Every row gives one point. The ring and each string are closed loops that go straight from each point to the next, and from the last back to the first. Before rounding, they use only three directions, however many columns there are. Count how often each string passes through the ring. Passing back the other way cancels.

Ring:
|  46 | -13 |   7 |
|  41 |  11 |  -2 |
|  32 |  19 |  -9 |
|  10 |  16 | -16 |
|   0 |   6 | -14 |
|  -4 | -17 |  -4 |
|   5 | -34 |   4 |
|  23 | -41 |   9 |
|  36 | -34 |  11 |
String:
|  34 | -37 |  27 |
|  27 | -19 |  19 |
|  29 | -21 |  17 |
|  35 | -25 |  30 |
|  51 | -46 |  15 |
|  49 | -42 |  -4 |
|  40 | -30 | -11 |
|  31 | -19 |  -7 |
|  52 | -29 | -10 |
|  56 | -20 |  -3 |
|  41 | -16 |  -8 |
|  47 | -19 | -15 |
|  54 |  -3 |  -1 |
|  54 |  11 |  11 |
|  52 |  16 |  15 |
|  56 |   7 |   3 |
|  50 |  -5 |  -7 |
|  53 |  -4 |  -5 |
|  60 |   7 |  13 |
|  46 |   7 |  21 |
|  45 |   1 |  19 |
|  57 | -12 |  16 |
|  56 | -21 |  12 |
|  52 | -18 |  27 |
|  31 |  -8 |  24 |
|  28 | -18 |  -1 |
|  31 | -25 |  -4 |
|  25 | -15 |   5 |
|  26 | -17 |  20 |
|  34 | -37 |  23 |
|  40 | -53 |  21 |
Times through: 0
String:
| -14 | -39 |   5 |
|  -4 |  -8 |   8 |
|  12 |  -9 |  -3 |
|  12 | -17 | -15 |
| -12 | -20 | -20 |
| -21 | -20 |   1 |
|  -3 | -39 |  -5 |
|  -2 | -41 |  16 |
|  11 | -28 |  16 |
|  15 | -23 |  11 |
|  21 | -32 |  -9 |
|   6 | -51 |  -3 |
Times through: 2

Ring, 8 rows:
|  22 | -28 |  21 |  12 |
|   5 | -27 |  38 |   8 |
| -24 | -19 |  34 |  -6 |
| -38 | -18 |  14 | -19 |
| -37 | -19 |  -4 | -23 |
| -20 | -17 | -21 | -19 |
|   6 | -16 | -21 |  -6 |
|  21 | -20 |  -5 |   6 |
String, 11 rows:
| -37 |   9 |   1 | -15 |
| -21 |  -4 |  10 |  -8 |
| -26 |   9 |  20 |  -4 |
| -30 |  -7 |  50 |  -2 |
| -21 | -44 |  60 |  -4 |
| -15 | -45 |  32 |  -8 |
| -13 | -17 |  15 |  -5 |
| -25 |  -1 |  15 |  -8 |
| -22 | -24 |  10 | -13 |
| -44 | -44 |   4 | -31 |
| -54 | -25 |  -4 | -34 |
Times through: 0

Ring:
|  29 |  10 |  -6 |   7 |   5 | -10 |   2 |  -4 |
|  11 |  34 |   6 |  11 |   0 |  16 |   8 | -13 |
| -25 |  30 |  14 |  16 | -13 |  31 |  14 |  -6 |
| -28 |   1 |  10 |  16 | -19 |  17 |  12 |   8 |
|  -4 | -24 |   3 |  12 | -16 |  -3 |   7 |  16 |
|  18 | -34 |  -5 |   8 |  -9 | -20 |   2 |  17 |
|  35 | -19 | -14 |   5 |   2 | -30 |  -1 |   9 |
String:
|  54 | -43 | -14 |   3 |   2 | -41 |  -5 |  16 |
|  55 | -21 | -10 |   4 |   5 | -30 |  -3 |   6 |
|  46 |   0 |  -2 |   6 |   5 | -11 |   0 |  -3 |
|  49 |  13 | -13 |   4 |  13 | -21 |  -2 |  -8 |
|  18 |  24 |  -8 |   8 |   6 |  -6 |   4 |  -9 |
|  14 |  55 |  11 |  11 |   5 |  28 |   9 | -24 |
|  13 |  60 |  28 |  14 |  -1 |  52 |  12 | -28 |
| -11 |  51 |  25 |  16 |  -9 |  49 |  15 | -19 |
| -46 |  33 |  14 |  19 | -18 |  36 |  17 |  -4 |
| -57 |   5 |   2 |  18 | -23 |  14 |  15 |  12 |
| -41 |  -2 |  13 |  18 | -24 |  23 |  14 |  11 |
|   2 |  -2 |  19 |  14 | -16 |  23 |  10 |   3 |
|   7 |  -5 |   5 |  11 |  -9 |   3 |   6 |   5 |
|   8 |  -4 |   2 |  11 |  -8 |  -1 |   6 |   5 |
|  33 | -22 |   2 |   8 |  -5 | -11 |   2 |   9 |
Times through: 0

Ring (6 x 11):
|  18 | -21 |  -5 |  38 |  11 |  -4 |  20 | -24 |   3 | -19 |   0 |
|  14 |  -1 |  16 |  18 |  27 |  10 |  -7 |  -6 |  -5 |   6 | -19 |
| -13 |   2 |  -1 |  -5 |  17 | -12 | -20 |  15 | -15 |   8 | -11 |
| -22 |   1 |  -8 | -12 |  -1 | -24 | -15 |  17 |  -8 |   5 |   2 |
| -12 |  -3 |  -1 |  -2 | -34 | -22 |   9 |  -1 |  23 |  -3 |  22 |
|   7 | -19 |  -8 |  27 | -15 | -15 |  25 | -20 |  16 | -20 |  15 |
String:
|  24 | -17 |   8 |  39 |  -8 |   3 |  30 | -32 |  24 | -17 |   8 |
|  22 | -30 | -13 |  51 |  19 |  -5 |  27 | -31 |  -3 | -29 |  -1 |
|  20 | -33 | -21 |  53 |  36 |  -7 |  20 | -27 | -18 | -32 | -10 |
|   4 | -20 | -16 |  28 |  22 | -14 |   6 |  -9 | -15 | -17 |  -5 |
|   7 |  -6 |   7 |  16 |   4 |  -3 |   4 |  -9 |   6 |  -2 |  -2 |
|  20 |  -2 |  22 |  23 |   9 |  13 |   6 | -17 |  13 |   3 |  -9 |
|  30 |  -4 |  26 |  33 |  24 |  22 |   6 | -22 |   8 |   3 | -18 |
|  30 | -13 |  12 |  42 |  41 |  17 |   6 | -23 |  -9 |  -7 | -23 |
|  29 | -16 |   8 |  44 |  38 |  14 |   9 | -24 |  -8 | -10 | -21 |
|  17 | -25 | -13 |  43 |  38 |  -3 |  10 | -19 | -20 | -21 | -15 |
|   6 | -14 |  -6 |  24 |  12 |  -9 |   7 | -10 |  -4 | -11 |  -3 |
|   8 |  -7 |   6 |  18 |   0 |  -3 |   7 | -11 |   9 |  -4 |   1 |
|  20 | -12 |  12 |  31 |  -5 |   4 |  21 | -25 |  21 |  -9 |   4 |
|  20 | -25 |  -7 |  43 |  -7 |  -7 |  34 | -32 |  17 | -27 |  12 |
|  11 | -28 | -17 |  39 | -14 | -18 |  34 | -28 |  15 | -31 |  19 |
|   1 | -28 | -25 |  31 | -15 | -27 |  29 | -20 |   8 | -31 |  20 |
|  -5 | -19 | -19 |  20 |  -4 | -24 |  13 |  -8 |   0 | -19 |  11 |
|   0 |  -8 |   1 |  12 | -10 | -11 |   9 |  -8 |  12 |  -6 |   8 |
|   5 |   0 |  17 |   7 | -29 |  -4 |  13 | -12 |  32 |   2 |  15 |
|   3 |  -2 |  14 |   7 | -51 | -10 |  25 | -17 |  47 |  -3 |  29 |
|  -3 | -15 |  -7 |  14 | -46 | -24 |  30 | -17 |  34 | -17 |  33 |
|  -7 | -25 | -27 |  22 | -19 | -32 |  24 | -13 |   7 | -27 |  23 |
|  -1 | -18 | -14 |  20 |  -8 | -20 |  15 | -11 |   5 | -17 |  12 |
|   6 |  -7 |   6 |  16 | -11 |  -7 |  12 | -12 |  16 |  -5 |   8 |
|  13 | -10 |   8 |  24 | -14 |  -3 |  20 | -21 |  23 |  -9 |  10 |
Times through: 4
String, 34 rows:
|   3 | -10 |  -2 |  17 |   1 | -10 |   7 |  -8 |   4 |  -7 |   2 |
|   9 |  -5 |  11 |  17 |  -5 |  -1 |   9 | -12 |  15 |  -2 |   3 |
|   3 | -12 |  -5 |  20 |   6 | -10 |   6 |  -8 |   0 |  -9 |   0 |
|  10 | -23 | -15 |  35 |  23 | -10 |  12 | -16 | -12 | -21 |  -5 |
|   6 | -11 |  -1 |  21 |   9 |  -7 |   6 |  -9 |   0 |  -8 |  -2 |
|   8 | -19 | -12 |  31 |  27 |  -8 |   6 | -12 | -15 | -16 |  -9 |
|  19 | -19 |  -5 |  40 |  42 |   3 |   4 | -16 | -20 | -14 | -20 |
|  32 |  -2 |  29 |  34 |  36 |  27 |   0 | -20 |   1 |   6 | -26 |
|  30 |   8 |  42 |  22 |  24 |  31 |  -5 | -16 |  12 |  17 | -23 |
|  16 |   4 |  26 |  14 |  14 |  14 |  -5 |  -8 |   8 |  11 | -14 |
|   2 |  -5 |   4 |  12 |   4 |  -6 |   1 |  -4 |   3 |  -1 |  -2 |
|  -3 | -11 | -10 |  15 |  24 | -13 |  -7 |   2 | -18 |  -6 | -10 |
|  -5 | -11 | -11 |  13 |  22 | -14 |  -7 |   3 | -18 |  -6 |  -8 |
|  -1 |  -1 |   6 |   6 |   9 |  -5 |  -7 |   2 |  -2 |   4 |  -6 |
|   0 |   4 |  14 |   2 |   2 |  -1 |  -7 |   2 |   6 |   9 |  -4 |
| -11 |  -7 | -10 |   5 |  16 | -17 | -11 |   8 | -16 |  -2 |  -6 |
| -21 |  -5 | -18 |  -4 |  22 | -25 | -21 |  19 | -27 |   0 |  -9 |
| -31 | -10 | -31 |  -7 |  24 | -36 | -24 |  26 | -38 |  -5 |  -7 |
| -16 |  -7 | -14 |   1 |   7 | -23 |  -9 |  10 | -13 |  -3 |   0 |
| -15 |  -7 | -12 |   1 |   3 | -22 |  -7 |   9 |  -8 |  -3 |   2 |
| -27 | -11 | -27 |  -5 |   3 | -36 | -11 |  17 | -19 |  -8 |   5 |
| -38 |  -4 | -25 | -21 | -17 | -43 | -13 |  25 |  -9 |  -2 |  16 |
| -21 |  -9 | -19 |  -2 |  -8 | -31 |  -3 |  10 |  -5 |  -7 |  11 |
| -10 | -11 | -13 |   7 |  -2 | -22 |   1 |   2 |  -3 |  -8 |   6 |
|  -6 |   0 |   7 |  -1 | -24 | -13 |   5 |  -2 |  21 |   3 |  13 |
|  -4 |   6 |  19 |  -6 | -44 |  -9 |  10 |  -5 |  40 |   8 |  22 |
|  -7 |   3 |  14 |  -6 | -60 | -16 |  19 |  -8 |  49 |   3 |  33 |
|   3 |   4 |  22 |   1 | -46 |  -5 |  17 | -12 |  46 |   5 |  23 |
|   4 |  -1 |  13 |   8 | -20 |  -5 |  10 | -10 |  24 |   1 |  11 |
|   4 |  -6 |   7 |  12 | -21 |  -8 |  14 | -12 |  23 |  -4 |  13 |
|   8 | -10 |   7 |  19 | -31 |  -8 |  25 | -21 |  33 | -10 |  20 |
|  12 | -26 | -11 |  37 | -29 | -17 |  40 | -32 |  28 | -29 |  26 |
|   6 | -37 | -34 |  45 |  -1 | -27 |  34 | -26 |  -2 | -41 |  16 |
|   6 | -26 | -20 |  34 |   5 | -18 |  20 | -18 |  -3 | -26 |   7 |
Times through: 0

Ring (6 x 12):
|   3 |  17 | -25 |  -9 |  14 |  22 | -10 | -16 |  -5 |  -5 | -12 |  -6 |
|   0 |  39 | -23 |   3 |  17 |  23 | -11 | -13 |  -8 |   0 |  -2 |  -1 |
| -20 |  24 |  37 |  33 |  15 | -15 |  13 |   9 |  -8 |  12 |  25 |   3 |
| -31 |   2 |  56 |  11 |  -4 | -20 |   2 |  15 |  -5 |  10 |  31 |   4 |
| -27 |  -9 |  43 | -10 | -10 | -11 |  -8 |   9 |  -2 |   4 |  21 |   1 |
| -13 | -22 |  17 | -15 |  -2 |  -2 |  -3 |  -2 |  -1 |  -4 |  -1 |  -7 |
String:
| -17 | -12 |   6 | -48 | -18 |  17 | -33 |  -6 |   1 |  -7 |   2 |  -2 |
| -26 | -35 |  43 | -29 | -18 | -10 | -12 |   7 |   2 |  -2 |  12 |  -4 |
| -28 | -35 |  60 |   1 |  -7 | -28 |  11 |  14 |  -1 |   4 |  17 |  -4 |
| -21 | -11 |  39 |   4 |   1 | -15 |   5 |   8 |  -3 |   4 |  15 |  -2 |
| -19 |  15 |  12 | -21 |  -8 |  12 | -25 |  -2 |  -4 |   1 |  15 |   3 |
| -26 |   4 |  27 | -30 | -18 |   6 | -28 |   3 |  -2 |   1 |  20 |   4 |
| -31 |  -9 |  36 | -41 | -26 |   4 | -33 |   5 |   0 |   0 |  22 |   4 |
| -26 | -11 |  25 | -46 | -25 |   9 | -35 |   1 |   1 |  -3 |  15 |   2 |
| -16 |   9 |   6 | -27 |  -8 |  15 | -25 |  -5 |  -3 |  -2 |   8 |   1 |
| -15 |  -4 |  20 |  -3 |   3 |  -3 |  -1 |   1 |  -3 |   1 |   7 |  -3 |
| -14 |  -7 |  26 |   8 |   8 | -10 |   8 |   3 |  -4 |   2 |   7 |  -5 |
| -10 |  15 |  -2 | -15 |   1 |  15 | -18 |  -7 |  -4 |  -1 |   4 |  -1 |
|  -1 |  16 | -29 | -31 |   2 |  31 | -28 | -17 |  -3 |  -8 | -10 |  -4 |
|  10 |  10 | -44 | -26 |  12 |  33 | -19 | -24 |  -3 | -12 | -25 | -10 |
|   4 |  -3 | -13 |   4 |  20 |   7 |   8 | -12 |  -4 |  -5 | -16 | -11 |
|  -6 |   1 |   7 |   9 |  14 |  -1 |   8 |  -4 |  -5 |   0 |  -2 |  -7 |
|  -7 |  11 |   2 |  -1 |   9 |   7 |  -4 |  -6 |  -5 |   0 |   1 |  -3 |
|   0 |  39 | -40 | -33 |   2 |  42 | -38 | -21 |  -5 |  -7 |  -6 |   0 |
|  11 |  15 | -48 | -24 |  14 |  35 | -19 | -25 |  -4 | -12 | -25 | -10 |
|   7 | -19 | -18 |  -6 |  18 |   8 |   8 | -15 |  -2 | -10 | -25 | -15 |
|  -6 | -32 |  20 |  10 |  15 | -16 |  23 |   0 |  -2 |  -3 | -10 | -13 |
| -12 |  -7 |  18 |   1 |   6 |  -5 |   3 |   0 |  -3 |   0 |   3 |  -5 |
| -12 |  15 |  -3 | -24 |  -4 |  18 | -24 |  -8 |  -4 |  -2 |   5 |   0 |
Times through: 3
String:
|   0 | -24 | -13 | -28 |   3 |  13 |  -8 | -14 |   0 | -12 | -20 | -13 |
| -10 |  18 |  -8 | -27 |  -4 |  23 | -28 | -10 |  -4 |  -3 |   3 |   0 |
| -15 | -11 |  25 |  -1 |   3 |  -8 |   3 |   2 |  -3 |   1 |   6 |  -5 |
| -20 | -39 |  53 |  14 |   5 | -31 |  24 |  12 |  -1 |   3 |   8 |  -9 |
| -23 | -32 |  37 | -27 | -15 |  -8 | -11 |   5 |   1 |  -2 |   9 |  -4 |
| -22 | -12 |  18 | -44 | -21 |  10 | -31 |  -1 |   0 |  -4 |   9 |   0 |
| -16 |   6 |  11 | -18 |  -4 |   8 | -17 |  -3 |  -3 |  -1 |   9 |   0 |
| -16 | -16 |  32 |   5 |   5 | -14 |   9 |   5 |  -3 |   2 |   8 |  -5 |
| -15 | -46 |  40 |   2 |   4 | -24 |  20 |   6 |   0 |  -2 |  -2 | -12 |
|  -7 | -59 |  30 |   3 |  10 | -24 |  27 |   2 |   1 |  -6 | -15 | -18 |
|  -4 | -40 |  20 |  12 |  17 | -18 |  27 |  -1 |  -1 |  -4 | -14 | -16 |
|  10 | -10 | -29 | -11 |  18 |  17 |   1 | -18 |  -3 | -11 | -27 | -15 |
|   6 |  42 | -55 | -36 |   5 |  50 | -41 | -26 |  -5 | -10 | -14 |  -1 |
|  -8 |  21 |  -5 |  -7 |   6 |  15 | -13 |  -8 |  -5 |   0 |   3 |  -1 |
|  -8 |   5 |  12 |  13 |  15 |  -3 |   9 |  -2 |  -5 |   2 |   3 |  -5 |
|   6 |  30 | -27 |   8 |  24 |  20 |  -1 | -15 |  -7 |  -2 | -11 |  -6 |
|  11 |  51 | -55 | -11 |  20 |  43 | -24 | -25 |  -8 |  -6 | -15 |  -3 |
|   2 |  43 | -39 | -22 |   8 |  39 | -31 | -20 |  -6 |  -5 |  -6 |   0 |
| -10 |   9 |   9 |   2 |   8 |   3 |  -2 |  -3 |  -5 |   1 |   5 |  -3 |
|  -9 | -14 |  23 |  20 |  17 | -15 |  22 |   2 |  -4 |   2 |   0 |  -9 |
|   1 | -32 |   5 |   7 |  19 |  -9 |  22 |  -6 |  -2 |  -6 | -19 | -16 |
Times through: 4
